Every row gives one point. To make a cloud, some directions were put in groups of two or more. Within a group, all points are equally far from the middle, so they leave a hole (a ring in 2 directions, a hollow ball in 3). The other directions are filled evenly. Then the cloud was stretched, turned, moved and blurred a little. How many holes are there, and how many directions does each take, smallest first?

Cloud, 20 rows:
[[ 21 -17  16]
 [-21 -55  18]
 [-29  32 -12]
 [ 27   7 -24]
 [ 27 -10 -15]
 [-11 -50 -19]
 [-10 -52  36]
 [ 59 -18  32]
 [ 35  47  16]
 [ 62 -37  34]
 [ 31 -41  42]
 [ 33  28  37]
 [ 45 -20  -7]
 [ 55 -10  35]
 [-31 -18  35]
 [ 25  24  -9]
 [ 21 -47  29]
 [-19 -17  -6]
 [ 32  40  15]
 [ 29 -46   6]]
Holes: 0

Cloud (21 x 3):
[[ 45   1 -53]
 [ 57   4 -25]
 [-26 -21  17]
 [-29  17  -7]
 [ 53   8  -3]
 [  1  27   7]
 [ 14 -45  -7]
 [ 40 -59  12]
 [-14 -13  70]
 [ 10  13 -34]
 [ 28 -16  25]
 [ 70 -30  37]
 [ -4  20 -48]
 [-23  29   9]
 [ 25  47   4]
 [-29 -14  10]
 [ 79   9   6]
 [ 47 -28  26]
 [ 49  -3  23]
 [ -5   6 -13]
 [ 38 -30  26]]
Holes: 0

Cloud (20 x 3):
[[-14 -25   9]
 [-29 -10 -38]
 [-48  41  14]
 [ 14  52 -20]
 [-19   9  67]
 [ 26  57   5]
 [-15   2  56]
 [-41  12  48]
 [ 23 -34   1]
 [-25 -19   2]
 [-31  -9 -29]
 [ 34  -3  25]
 [ 21  31  67]
 [ 33  45 -14]
 [-26 -22 -36]
 [-31 -14 -17]
 [ 15  61  -3]
 [ 16  57 -11]
 [-20  59  -7]
 [-36  -3   3]]
Holes: 1 (2)

Cloud, 27 rows:
[[-23  25 -53 -28]
 [  8 -45 -20 -15]
 [-28 -32  -4 -48]
 [-37  15  -2 -41]
 [-32  12 -34   7]
 [-33 -24  -7 -32]
 [-31  12 -31  30]
 [-19  25 -68  26]
 [-29  25 -20 -51]
 [ 17  42  11 -21]
 [ 42  -2  45   4]
 [ -6 -45 -45 -21]
 [-31 -15 -26  46]
 [-35  16   4  26]
 [ 41 -14  14 -27]
 [ 42  22   5  23]
 [ 41  28 -48   9]
 [ 13 -46 -43  15]
 [ 48   2 -39 -39]
 [ 42  -6  47  26]
 [-32 -19  -7  30]
 [ 50   3 -38  -3]
 [ 31  31 -41 -57]
 [ 24 -37   1 -55]
 [ 12 -41  17 -47]
 [ 43  15 -28 -52]
 [ 40  -9  36 -22]]
Holes: 1 (2)

Cloud:
[[-38 -19 -20   6]
 [ 10  27  12  49]
 [ 14  -5  55 -25]
 [ 23 -15  10 -61]
 [ 29  28  57  -4]
 [-52  17 -33   9]
 [ 20 -11 -21  27]
 [ 14  -6  -8  36]
 [ 35  -5  -5 -53]
 [  4  62   1  27]
 [-64  40  -5 -12]
 [ 34  -6  60 -16]
 [  0 -48  25 -49]
 [-15  20 -44  15]
 [ 36 -41  -8 -19]
 [ 26  44  50  21]
 [  9  45  37  27]
 [  9   4  46 -41]
 [-20 -33  13   3]
 [ 11  65 -12  -3]
 [  4 -27 -28 -62]
 [-44  45 -11 -51]
 [ 30 -26  13  31]
 [-11 -53 -16 -58]
 [-35  28  15  12]
 [ 48  -6  24 -44]
 [-24  41  16 -40]
 [ 44 -27   6  29]
 [  0  12 -24  33]
 [  7  62 -15  -9]
 [-14 -35  36 -15]]
Holes: 1 (3)

Cloud (56 x 6):
[[ 33 -31  -4 -26 -16 -15]
 [ 14 -82 -28  35  37  -1]
 [  1  -4   4  51   2 -19]
 [ 10  -5  20  -8 -11 -19]
 [ 38 -54 -22  33 -48   9]
 [-20  -9  16  16 -52  22]
 [-15  -7  13 -32 -46 -21]
 [ 20 -38 -18 -24  41 -19]
 [ 16 -60 -19  40  45  15]
 [-19  31  -2  11 -20 -27]
 [ 17 -95 -16  39  36  16]
 [-34 -33  43 -16  13  28]
 [-10  14   0 -29 -41  -2]
 [ 14 -56  -4 -16  61   8]
 [  3 -50  12  26 -22  31]
 [ -4  17 -20  -1  25  18]
 [ -8 -21  -9  43 -73   8]
 [-17 -41 -29  13 -19 -18]
 [-22 -22 -16 -70   5  12]
 [ 15   4  29  33  10   9]
 [  8   9  60  33 -11 -27]
 [-12 -46  22   3   2 -29]
 [ -8 -44 -19 -67  -2  15]
 [ 26 -87   5  33 -35  -5]
 [  1 -38 -39  41 -11   3]
 [-32 -20  -7  25 -64  19]
 [ 40 -73   8  57   1 -28]
 [-26 -39 -14   4 -36 -29]
 [-16 -13  13  31  63   5]
 [-54   0   3 -35 -32  17]
 [  1 -31  10  70 -14 -16]
 [ 36 -47 -17  32 -32  22]
 [-54  -3 -20  13 -23  -3]
 [  8 -70 -41   3 -11  46]
 [-22 -32  55 -23  14  14]
 [-38 -38 -15  11 -53  -5]
 [ 47 -16 -25  65 -13 -18]
 [-26 -63  13 -43  57 -15]
 [-19  -8 -34 -11  37  -5]
 [-36 -58  -1 -40  12   7]
 [  8 -58 -40 -15 -44   9]
 [-13   4  -6  11   2 -12]
 [-52 -15  15  27  25   0]
 [ -4   0  -2 -34  -4  10]
 [ 24 -74  -1   7   5  27]
 [ 16 -31   8  27 -22 -27]
 [ 28 -84 -36  43 -35  30]
 [-22 -48  32  36 -42   0]
 [ 15 -20  12  48 -13 -29]
 [ 32 -32  18  22  60  14]
 [-28 -28 -12  61  -7 -46]
 [ 23 -19   5  13  14  -5]
 [-38 -24 -46   1  14  -6]
 [ 32 -37 -19  17  16 -28]
 [  7  36  -7  23 -45   2]
 [  0  13 -15   0  10 -14]]
Holes: 0
